Each point is reached from the start by the listed moves, each made 0, 1 or 2 times, or once backwards (-1), plus a little noise. Say if it took an odd or an even number of moves. Then give how often each move was made.
In the rows, zero is written as 128.

Moves:
(1): [121 134 126 105 114]
(2): [155 180 120 112 152]
Start: [121 145 141 127 115]
Points:
[131 206 131  63 107] -> odd (2, 1)
[153 190 136 130 155] -> even (-1, 1)
[185 242 129 115 178] -> odd (-1, 2)

Moves:
(1): [139 136 128 127 141 123 146 115 141 120]
(2): [128 138 136 135 105 117 133 120 123 128]
(3): [134 137 146 129 143 136 152 124 118 112]
(4): [131 127 124 149 111 128 153 132 129 132]
(5): [131 122  98 136 138 128 130 126 113 137]
(6): [145 139 133  95 117 161 148 133 113 114]
(7): [140 123 136 123 129 127 139 134 113 149]
(8): [155 114 139 141 120 113 124 138 107 131]
(9): [141 142 114 148 143 118 131 144 135 138]
Start: [125 136 134 138 117 112 140 129 121 112]
Points:
[164 193 175 176 158 110 238 112 165  49] -> even (2, 0, 2, 1, -1, 0, -1, 0, 1)
[204 203 143 155  34 125 249 162 119 133] -> even (1, 2, -1, 2, -1, 2, 1, 0, 2)
[227 147  69 108 178 153 166 188  45 141] -> even (0, -1, 0, -1, 2, 2, 1, 1, 2)

Moves:
(1): [124 137 133 123 134 109 118 121 138 138 137 132 128 120 129 135 120 126
 143]
(2): [127 117 119 123 115 126 118 130 110 112 126 126 148 120 144 130 122 115
 132]
(3): [128 129 133 134 124 125 118 144 124 142 137 136 134 151 131 138 116 120
 107]
(4): [120 120 131 137 129 127 130 134 128 131 124 125 131 138 138 133 140 126
 124]
(5): [126 129 109 119 134 123 134 124 121 122 131 116 119 125 136 130 120 121
 124]
(6): [136 132 128 120 145 123 141 118 139 131 127 138 115 126 131 126 128 133
 141]
(7): [112 138 134 125 126 131 128 129 127 123 121 140 121 125 133 122 122 126
 132]
(8): [133 126 122 133 115 127 116 129 123 133 135 127 116 135 139 125 130 110
 130]
(9): [132 125 127 128 124 122 137 134 126 135 126 124 131 129 130 132 136 127
 129]
(10): [124 125 145 133 125 127 129 140 129 130 129 123 137 128 135 118 115 131
 122]
(11): [140 121 124 136 125 135 135 130 127 129 147 139 137 118 131 127 117 154
 135]
(12): [143 131 116 121 136 132 124 151 113 130 118 123 120 125 125 120 125 123
 129]
(13): [120 126 122 112 130 128 140 129 143 133 123 133 128 142 129 109 130 128
 135]
(14): [123 118 132 118 135 127 124 138 122 131 129 126 118 135 135 140 128 130
 125]
(15): [112 133 127 112 142 130 134 130 128 111 124 128 136 118 120 122 127 118
 143]
(16): [136 128 139 131 133 137 134 123 129 137 126 111 134 120 131 131 128 137
 129]
(17): [134 124 126 126 130 134 112 115  99 116 126 130 129 135 120 140 124 137
 137]
(18): [131 114 123 125 123 137 127 131 135 126 123 125 134 138 129 131 124 127
 138]
Start: [127 115 137 128 137 137 113 148 127 145 127 132 133 120 110 144 132 117
 124]
Points:
[134 136 115  90 162 164 163 108 147 126 160 137 103  87 122  51  64 159
 204] -> even (0, -1, -1, -1, 2, 1, 1, 2, -1, 2, 2, 0, 2, -1, 1, 1, 1, 0)
[ 94 104 150 158 127 149 156 117 208 169  92  92 115 140 138 135 171 109
 126] -> even (0, -1, -1, 2, 1, 0, 1, 0, 0, 0, -1, -1, 0, -1, -1, 1, -1, 2)
[134  54  84 123  98 138   7 151  48 101  98 100 137 168 131 171 149  46
 171] -> odd (1, 1, -1, 2, 0, -1, -1, 2, -1, 0, -1, 1, 0, 0, 0, -1, 2, 2)
[ 81  50 121 115  71 155  99 165  60  73 119 154 163 124 185 140 133  84
 177] -> odd (-1, 2, -1, 1, 0, 0, 2, 2, 2, 1, 1, -1, 0, 1, 1, -1, 1, 1)
[ 39 134 160  57 186  90  69 147 100 164 155 105 116 190 115 176  84  68
 122] -> even (2, -1, 2, 0, 2, -1, 0, 1, 0, 1, -1, -1, 2, 2, 2, 1, 2, -1)
[142 112 134 148 140 150  96 216  85 137 122 154 128 120 186 115  66  94
 134] -> odd (0, 1, 1, 2, 1, 2, 2, 1, -1, 2, 1, 2, -1, -1, 0, 0, 0, 1)
